Rows are points. Two turns around zero, p and q, are shown by what they do to some points. Where does a point land after both, in the order given? Backwards means that the second turn is done in reverse. Each puzzle has new turns, and all numbers are rounded.
(in the rows, 128 means zero)

Turn p:
[137 154] => [102 120]
[159 144] => [ 97 144]
[124 160] => [104 106]
[153  96] => [139 167]
[67 85] => [199 104]
Turn q:
[120 175] => [ 88 153]
[159 130] => [147 153]
[105  79] => [149  78]
Where do these land?
p, then q: [195 103] => [ 64 160]
q, then p: [ 88 150] => [166 102]
p, then q: [108 140] => [147 114]
q, then p: [137  90] => [123 167]
p, then q: [113 157] => [140  98]

Turn p:
[108 155 129  51] => [ 84 133 199 119]
[144 144 112 137] => [108 126 107 123]
[145  87 113 106] => [147 127 137  81]
[122  92 106 168] => [165  97  96 120]
[121 161 180 178] => [136 158 101 196]
Turn q:
[131 121  95 139] => [144 150 117 108]
[128 111 144 148] => [137 139 150 144]
[131 112 153 120] => [134 109 147 142]
[118 113  40 144] => [172 176  82  83]
[105 137 161 151] => [111 139 137 170]
[182 182 155 149] => [ 58 136 166 105]
[101 121 148  45] => [139  46  96 144]
Where do these land?
p, then q backwards: [145 113 147  77] => [173 120 118 165]
q, then p: [168 189 110 117] => [121  94 195 132]
p, then q backwards: [ 59 145 129 138] => [111 107 192 109]
p, then q backwards: [114 118 148 146] => [107 104 131 132]
q, then p backwards: [154  75 106 162] => [132  76 169 100]

Turn p:
[ 96  91 101 183 117 158 111 101] => [ 94  60 157 118 131 145 147 101]
[ 86 136 182 155  84  92 173  91] => [105 126  79 110  88  73 162  74]
[145 120 110 149 147 103  94 164] => [128 117 121 159 160 153  86 123]
[131 100 123  89  98 150 106 145] => [170 138 173 130 121 141 128 111]
[ 70 175 109  91 108  88 179 125] => [121 138 119 121  56  56  96 146]
[184 107 110  91 137 147 102  95] => [184 120 134 107 143 174 145 162]
[115 123  96 154 128 193 111 177] => [ 85 130 201 132 146 159 111 123]
[138 135 154  81 169 162 100 114] => [162 147 151 125 172 113 159 169]
[166 197 152  97 126 100 123  98] => [159 166  76  78 143 103 112 157]
[135 109 130 177 137  93 148 177] => [ 89 134  99 179 126 152 105  99]
[142 115 141 142 157 121 161 121] => [110 132  99 149 123 139 155 143]
Turn q:
[140 100  82 180 152 169 135 128] => [160 136 141 131 136 137  61 175]
[ 68 173 136 159 176 138 144 117] => [165 156  72 147  95 179 128 129]
[114 130 140 120  75 182 151  95] => [ 80 130 142 191 111 133 133 160]
[ 86 133 161  89 170 139 124 144] => [115 127 111  94  99 184 159 123]
[100 112  68 127 143 102 134 139] => [133 109 107 110 117 130  69  98]
[162 169 126 164  77 109  98 158] => [134 165 114 128 137  44 142 135]
[154  72 140 108  85  78 109 123] => [ 89 119 167 115 183 100 130  83]
[172 154 163  95  99 120  97 102] => [123 131 171 140 121  93 190 112]
[156 110 136 111 174 114 161 146] => [153  80 126  97 153 150 139 137]
Where do these land?
p, then q backwards: [145  97 141  80 127 147 137 167] => [132 143 147 157 143 148  99  76]
q, then p: [ 86 138 113  73 121 167 149 130] => [122 109 180 120  95 123 132  75]
p, then q backwards: [225 101 147 195 137 113  77  99] => [ 84  87 183 144 190  72 196 144]
p, then q backwards: [197 135 111 137 159 118 110 146] => [ 98  95 145 175 158 146 162 132]
p, then q: [103 150 157 192 128 160 139 133] => [118 127  95 147 104 186 121  88]
q, then p: [ 99 135 137  87 151 110  95 103] => [137 129 132  77 103 118 170 123]
q, then p: [ 99 108 107  96 156 100 163 151] => [163  87 174 130 118 146 149 141]
p, then q: [ 87 134 106 206  97 132 110 102] => [ 82 129 160 134 128 190 102  78]
p, then q backwards: [127 136 140  90 110 141 160  91] => [144 172 138 117 146 141  96 152]
q, then p: [112 145 121 124  94  92 140 157] => [135  81 118 134 101 116 106 145]

Turn p:
[ 74 111 125 138 101 101 149 137 153 163 143] => [ 92 121 139 152 128 108  83 106 105 171 131]
[133 171 173  97  47 192 136  72 198 116 141] => [ 98 113 152 118  87 233 164 135  43 148 151]
[135 139 138  75 129 104 154 132 160  99 159] => [134  75 149 112 125 139 162  94 133 161 138]
[ 96 201 114 134 108 143 114 152 137 142 128] => [111 177 113 120 148 176 123 117 133 177 119]
[150  90  96 122 120 131 142 133  57 172 133] => [190 148 110 119 132  73  95 125  96 111 117]
[117  82  73 128 194  74 163 118 117 119  85] => [153 104 107 170  85  53 118 130 197 133 122]
[167 123 156 170 214 118 148 158 141 122 115] => [ 98  95 104 119 138 104 147 136 184  82  62]
[ 60 100 169 107 129 162 142 137 105 133 121] => [103 119 135  71 103 121  66 144 125 137 156]
[151 110  80 142  99 107  97 167 135 136  90] => [159 142 104 189 157 141 100 104 144 106 139]
[168 165 132 126 118 131  49 103 169 141 126] => [119 177 166 156 134 182 174 103 126  91 125]
[122  92 131 131 147 161 144 105  94  84 180] => [121 110 111  82 127  79 160 158 106 117 169]
[164 150 148 165 130 110  98 122  71 108 114] => [157 153 146 128 173 127 144 185 145 101 108]
Turn q:
[198  98 128 131 156  73 162 140 178 137  80] => [150  52  68 103 103 119 133 155 178 146 161]
[ 96 136 163 147 141 170 121 116  70 169 141] => [134 167 130 105 184 104 116 112  81 114  90]
[125 105  98 137 134 174 163 142  90  99 141] => [127 137 105 163 115 145 105 117 122  95  69]
[ 87 107  91 116  92 121 144 125  77 140 148] => [102 187 132 126 115 146 113 165 125 130  82]
[109 149  95 186 104 130  89  83 154 151 152] => [149 190 142 126 132 143  90  91 133 168 172]
[133 155 138 126 120 107 129 164  67 118 162] => [122 124 162 165 156 107 110 172 115 137  91]
[105 144 113 146 131 117 113 112 127 106  77] => [159 154 130 130  88  96 138 127 125 116 150]
[152 128 126  67 200 111 123 131 194 128 120] => [107  83 106 130 145 123 197 110 192 112 167]
[172 178 166  76 173 131 175 140 197 125 118] => [ 77  45  89 151 148 104 169 112 129 115 185]
[164 134 128  95 128 122 136 156 213 151  71] => [115  68  88 110  91 126 186 109 136 169 170]
[123 106 153 111  92 128 145  98  74  99 153] => [120 140 151 124 135 161 100 175  96  82 110]
[120 133 111 161  98 181  36 101 113 141 137] => [190 188 168 130 146 166 136  82  95 154 128]
[ 80  92 154 164  95  99 127 156 110 101 164] => [113 130 193 100 106 124  71 137 136 124  90]
Where do these land?
q, then p: [124  77  92 166 122  97 103 171 151 184 187] => [ 95 163 154 139  60 175 104  68 127 100  97]
q, then p: [126 137 143 182 168  77 148 109 147 108 102] => [128 112 171 168 168 118 167  84 130 123 155]
p, then q: [152 138 104 157 111 162 105  78  73 120 154] => [108 103 121 198 141  90 115 170 119 140 104]
q, then p: [157 158 157  89  90  77 149 160 113 190  94] => [155 120 112 108 151  77  51  72 135 150 104]
q, then p: [ 89 106 106 136 146 168 134 142  81 163  96] => [184 142 122 157 101 157 129 148 166 160 106]
p, then q: [143 160 103 127 147 149 168 119 159 102 101] => [114 140  82 129  84 157 119 112 118 156 112]
p, then q: [164 111 168 129  75 110  81 105  97 106 187] => [123  78 138 141 189  93 107 152 130  66  91]
q, then p: [ 90 139 140 134 178 153 173 120 119  86 164] => [ 94 130 147 155 130 126 154 176 179 138 174]
q, then p: [168 105  87  97 129  93 105 116 133 132  96] => [129  96  74 134 136 147 132  86  94 130 107]
q, then p: [168 127 149 102  97 151 143 164 153 103 116] => [135 115 108 126 121  95  84 152  89 102 155]
q, then p: [155 136 170 109 146 105 133  90 171 145  95] => [139  95 123 105 133  76 154  84 110 143 155]
q, then p: [ 59  92  79 145  87 162 109 106 135  85 172] => [100 168 148 107 114 222 145 182 104 139 142]
q, then p: [ 69 180 168  91 168 160 114 181 134 141 101] => [139  85 173 141  99  76 107 181 148 187 101]

Turn p:
[129 128 115 124 128 145  94  65 108 140 183 148 125 178] => [125  96 128  81 136 146 113 134  83 102  67 107 122 164]
[101 196 126 101 157 146 123 191 177 136 116 120  85 124] => [126 204 111 115 180  99 119 135 149  81 182 135 115 119]
[151  65 103  98 167 122 157 157  98 143  83 104 146  88] => [ 84 109  92 151 115 110 118  97 195 186 131 143 156 108]
[ 95 168 103 153  62 188  79  55 134 115 156 140 150 171] => [126 112 135 125 129 172 160 142  41  52  69 150  84 148]
[ 89 169 127 135 147 128 121 164 145  93 129 140  63  72] => [154 197 129 111 150 111 109  89 100 120 184 159 137 103]
[147 119 126 159 111 105  78  39 157 126 116 130 135 144] => [151  71 104  87  91 142 167 165  76 126 123 142 117 145]
[118 131 129 103 102 110 140  60 152  94 144 137 158 137] => [116 108 165 109  93 165 129 159 106 122 126 165 125 170]
[ 99 121 135 160 167 149 159 170 182 126 110 152  76 121] => [128 208 105 135 166 110 136 151 105 162 160 121 156 111]
[153  74 181 111 151 137 137 170  67 134 133  68 173 133] => [ 98  91 161 165 111  70 148  85 192 144 102  84 157 134]
[127 166 100 139 136 113 142 196 154  80 104 143  66 141] => [154 170 133 138 181  98  86 160 120 120 172 157 138  72]
[ 81 135 112 141 122  91 120 177 129 144 136 132 126 141] => [160 165 114 157 121  97  89 135 132 126 123 124  97 134]
[158 127 143 145 162 120 157 110  86 146 111 130 176 117] => [122 114 145 107 103 141 156 119 176 169  95 112 122 103]
[125 141 147 108  61 127 131  64 108 144 118 136 115 143] => [100  87 147 123  98 175 121 133  85 107 145 104  89 132]
[171 105 125 124 118 115 170 165 109 156 154  78 146  97] => [134 116 125 168 100 142 117 105 196 122 128  98 176 117]
[180  75 148 121 129 122 113 137 114 144 128 163 179 113] => [145  73 127 146 146 143 153 110 166 184 113 117 129 158]
Turn q:
[135 128 137 153 149 108 174 133 134 169 140 162  99 185] => [110 120 126 141 135 118 174 123 114 131 156 109 173  59]
[ 98 107 197 148 152 100 167 136  87 144 154 133 138 128] => [113 103 157 132 134 144 142 100 157  93 118 133 100  49]
[133 131 116 172 119 174 121 108  58 122  92  80 115  86] => [127 134  72  87 145 144  79  84 126  80 134  94  92 153]
[163 148 189 118 162 133 154 143 135 147 147 126  92 136] => [113  96 118 114 135 158 152 122 138 111 150 182 165  90]
[103 134  99 155 164 169 107 139 107  72  71  93 136  54] => [111 123  90  90 172 134  63 155 143  91  74 103  96 183]
[108 113 126 146 146 142 149 171 103 168  90  75 144  88] => [118  87  86 113 139 168 102 145 166 126 136  85  82 116]
[100 107 158 153 159 159  61 116  92 152  46 113 112  81] => [ 86 150  88  58 145 114 110 117 215 100 129 106  93 159]
[118 119 101  65 103 141 110 132 137 139 156 160 106 127] => [132 145 137 137  74 112  96 128 130 179 125 150 157 130]
[108 174  89 106 132  97  91 106 131 104 140 104 109 160] => [ 88 147 150 106 123 126 142 122  67 168 114 135 121 164]
[141  62 139 169 148 123 139 155 129 123 149 113 111 123] => [ 94 125 113 184 132 134 117 142 145  79 148 126 118 105]
[156 129 109  80  46  66 139 126 169 104 144 183 131 123] => [187 106 153 169  73  52 149 141  92 161 124 167 133 143]
[140 125 145 170 151 124 148 167 117 135  99 126 136 128] => [126 113  91 130 166 132 145 147 143 106 129 116 112  97]
[140 115 113  76  95 121 150  93 167  93 126 121 154 176] => [163 133 154 163  82 141 174 127 101 139  98 121 156 170]
[ 82 171 116 144 111 192  83 133 118  91 110 118 135 145] => [139 202 122  67 135 150 104 153 105 124 102 116 115 147]
[147 146  89  67 120 108 132  77 160 129 177 205 154 155] => [166 139 190 164 121  89 138  99 106 197 114 146 196 139]
[138 113 161 157 117  97 173 117 191 174 176 133 129 118] => [143  80 185 159 125 125 147 148 134 107 197 129 147  97]
[166 157  92  96 101 120  79 124 142 109 160 133 177 163] => [164 173 144 160 140 133 145 121  92 187 128 162 121 172]
Where do these land?
p, then q backwards: [155 118 119 151 163 124 166 152 152 177 168 141 155 163] => [105 108 105 116 156 180 128 145 154 122  74 148 172 137]
p, then q: [126 194 162 185 138 123 128 135  89 146 138 171  72 131] => [109  73  99  91 130 167  99  78 128 125 136 187 123 171]
q, then p backwards: [126 133 141 121 128 111 133  85 109 140  97 174 163 132] => [146 132 163 150 169 134 102 157  97 126 146 124 151 114]
p, then q: [ 91 118 117 128 136 119  86 125 151 139 140 133 180 170] => [107 134  79 131 115  98 182 147 101 136 116 116 139 109]
p, then q: [142 127 140 141 140  82 139 131 123  92 153 100 119 126] => [165 125 139 151 127 122 152 123 147 132 140 166  97 139]
q, then p: [106 104 196 128  91 157 131 115  99 163 171 107 180  93] => [139 104 137 101 170 161 177 116  77 101 182 120 179 152]
q, then p: [143 132 141 151 126 157  97  79  63 174 100  95  44  52] => [109  92 117  86 114 124  70 136  72  84 112 195 133 224]
p, then q backwards: [157 167 167  91 121 120 104 141 170  95 156 105 165 154] => [136 121 177 157 127 117 118  87 198 113 113 126 150  92]
q, then p: [120 142 108 106 140 120 159  89  83 135  83  99 132 100] => [ 64  82  95 124  97 111 125 146 110 125 127 136 141 140]
p, then q: [101 157 114  92 143 147  94 128  94 118 150 137 104 157] => [ 77 142 134 104 121 109 144 107 135 132  79 150 127 152]
q, then p: [157 126  92 154 147 142 181 108 166  31 103 107 112 108] => [115  87 163 160 138  50 130 147 136 159  70 171 122  80]
p, then q: [160 131  54 145 106 141  85 182 104 122 121 144 120 168] => [ 77 124  85 155 186  77 106 142 158 111 112 122 133 166]
q, then p: [ 95 155 108 106  96 107 133 107 159 121 149 137 139 122] => [130  94 150 142 123 116 129 116 142 134 147  72 107 132]
p, then q: [114 151 180 126 124 142 128 196 137  73  95 118 102  67] => [132  91 208 128 179 116 120  88 105 102 154 168 142  95]
p, then q backwards: [120  77  71 129 125 138 131  97 177 131  85  90 118 110] => [180 116 122 100 135 131 127 182 139 122 119 118  54 152]
q, then p backwards: [139  51  92  96 161 104 118 140 185 179 175 182 144 161] => [138  57 162 136 115 122 214 201 140 101  93 103 154 119]
p, then q: [125  93 175 128  94 140 163 166 115 140  92 137 127 163] => [ 87 113 138 115 143 153 123 146 130  93 175 106  85  95]

Turn p:
[102 105 128  98 116 132 107  95 137 126 149 155 139  99] => [120 140 157 124 170 135 140 136 119 132 156 164 155 137]
[ 86 166 117 127 122 104  96 174 160 107  88 182 148 183] => [165 137  89 118 162 116 160 193  97 120  62 105 135 156]
[128 113 156 127 143 128 144  75  72 139 168 143 139 140] => [148 153 119 134 158 114 105  87 176 128 156 165 136 104]
[108 119 130 120 119 111 162 107 110 172 140  88 147 117] => [145 118 158 128 127 151 104 119 148 149 143 125 143  71]
[119  85  70 174 115 115 109 127 115 139 105 169 168 170] => [189  78 105 123 135 136 128 173 160 145 113 170 123 168]
[ 96 156  97 195 133 111 110 148 185  88 110 164 103 142] => [140  87 100  92 131 136 171 129 107  91  67 109 151 186]
[176 151 128 116 167 101 148 155 131 118 109 110  77  75] => [ 68 109 136 109 117 112 150  92 115 132 132  82  69 114]
[147 170 108 120 174 156 134 177 134 131 150 107  77  99] => [ 87 130 120 124 119 135 112  85 101 144 138  52 105 158]
[102  89 136 165 134 143  99  92  91 163  91 123 154 144] => [178 101 130 112 130 117  68 141 128 116 132 186 124 119]
[125 113 142  83 104 134 137 122 107  84 146  80 125 118] => [109 178 142 149 112 175 139 121 122 115 153 144 111 100]
[151 104 163  99  71 143 156 144 106 152 131 112  98 123] => [113 128 122 195 101 123 133 116 104 147 157 142 129  80]
[144 103 162 111 155 140 161 150 153 131 139 100 136 121] => [ 97 158 147 123  90 123 118 108 125 169 110 130 129 113]
[174 141 152 112 119 115 103 132 130 135 166  95 114 113] => [ 83 139 161 174 126 122 116 115 145 109 130 108 115 123]
[147 120 124 106 133 148 144  70 126 151 124 110 128 148] => [163 145 162 127 104 103 122 116 146 127 170 133 130 117]
[115 183 105 166 114 138 110 152 162  84 102 181 169 126] => [114 117  74  87 137 125 155 190 127  97 104 108 163 171]
Turn q:
[166 116 131 132 197 107 134 121 175 161  84 139 123 125] => [161 154 124 154 157 126  99 130 106 145 102  65  91 164]
[125 113 121  75  79 128 118 139  85 139 147 118 102  97] => [103  72 137 124  97 148 170 157 118 136 155 146 148 146]
[111 139 119 150 102 117  98 151 117  78 127 112  88 160] => [ 98 119 135 140 101  96 130 127 160 131 161 125 118  68]
[158 125 124 176 171 104 157 105 138 172 125 179 126  80] => [167 161  63 146 136 111 139 132  90 107  92 112 101 175]
[169 173 108 135 193 131 128  84 127 163 121 141 132 122] => [132 174  95 136 146 166 126 133 105  95  95  66 131 141]
[131  81 111 139 100 141  97 120 126  99 142  97 136 159] => [123 128 173 136 128 124 158 133 188 133 125 149 119 109]
[128 126 173 109  98 118 119 102 135  85 142 133 123 152] => [123 124 162 120 149 132 137 139 106 126 149 160 105  79]
[144 135 108 135 102 124 155 129 156  95 152 107 139 165] => [132 139 134  95 113 140 122 130 156 154 103 145 109  81]
[108 137 148 121 108 145  85 167 127 131 158 119 151  90] => [125  95 136 136 132 104 113 163 134 115 129 158 188 130]
[140 134 152 164 225 123 181  95 130 190 123 115 115 111] => [187 145  94 149 126 162  90  93 101  69  98  83  92 175]
[159 134 144 157 176  94 157  96  92 177  89 149 166 146] => [173 169  76 162 170 172 137  83 111 127 132 106 118 150]
[110 111 122 127 124 176 129 135 136  98 132 159 119 170] => [123 166 167  86 118 100 132 118 143 126 157 133 127 123]
[125 120 123 102 118 125 135 174 111  75 141 124 138 143] => [141 106 154 107 107 110 143 114 131 161 140 130 157  88]
[101 145 137 106  47 163 110 180 137 157 126 116 115 105] => [ 86  79 118  99 119 117  97 175 152 146 170 167 158 154]
[ 58 133 113  89  98 100 111 136 125 168 144 137 138  98] => [ 82 113 130 160  95 136 113 134  96 147 129 178 167 166]
[115 125 116 132 109 151 135 112 130  59  95 103 137 123] => [ 92 104 149  97 153 103 143  89 150 129 112 128 117  98]
Where do these land?
p, then q: [122 170 110 112 144 119 158 129 172 143 130 123  96 139] => [139  83 127 128 144 185 121 107 141 126 113 132 112 119]
p, then q backwards: [144 102 143 113 150  79 150 135 108 145 103 167 149 100] => [148 118 128 139  66 115 130 131 157  76 103 127 137 127]
q, then p backwards: [ 94  70 125 187 149  89 144 121 123 166  99 135 151 138] => [159  86 133 129 146 139 113 127  95 120 176 148  84 192]
p, then q backwards: [105 162 109  83 131 173 133 122 125 145 146  98 145 126] => [141 156 139  98 162 142 112 150 129 152 121 151 121 180]
p, then q: [151 159 135 152  76 149 110 118 102 116  96 108 121 101] => [121 107 147 121  93  76 163 124 146 127 113 157 144  98]
p, then q backwards: [135  86 134 163 142 130 109 173 138 142  85 174 147 130] => [125 119 122 128  83 105 150 148 176 137 132 135 134  63]
p, then q: [144 131 106  95 140 150 162  81 178 108 135 126 148 144] => [144 119 115  91 137 177  92 150 104 151 128 164 131  98]
p, then q: [152 131 172 126  55 149 115 156 131 114 159  73 117 101] => [ 98 122 105 120 136  68 125  97 165  82 130 190 153 115]
p, then q: [ 95 173 107  78 120 117 106 113 166 117 135 111 146 161] => [164  90 115  97 152 147  89 119 139 122 134  96 154  84]
q, then p: [188 170 118 147  83 150 107 147 104 138 183 109 127 106] => [ 87 127 116 114  98 171 156 178 112 194 128 115 127 158]
q, then p: [ 96  96 172 170 181 112 110 110 128 143 119 179 129 110] => [139 121  90 122 141 115 141  97 192  70 100 120  92 135]
p, then q: [180 143 138 129 106 118  82 124  97  91 166  75 112 127] => [ 95 135 139 113 120  68 101 123 148  81 129 143  96  76]
q, then p: [ 96  96 126 134 162 112 128 119 121 139  97 156 100 130] => [162 121 122 148 130 131 129  91 157  83 116 124 132 112]
p, then q: [117 129  67  80 147 156 141 128 165 116 130  96 117 119] => [146 105 137  92 119 192 107 145 144 100 167 145 138 117]
p, then q backwards: [ 92  72 120 144 119 106 136 116 116 132 125 194 117 140] => [139  94 158 136  86 105 153 134 110 124 126 137 189  97]
p, then q: [175 165 156 104 104 161 122 134  96 127 150  85 110 169] => [ 92 118  85 141 121 106 117 149 169  95 102 145 118  67]
p, then q: [ 91 121 139 159 168 106 163 149 108  93 116 165 144 135] => [ 89 145 133 109 125 147 142 119 104 163 111  77 129 174]
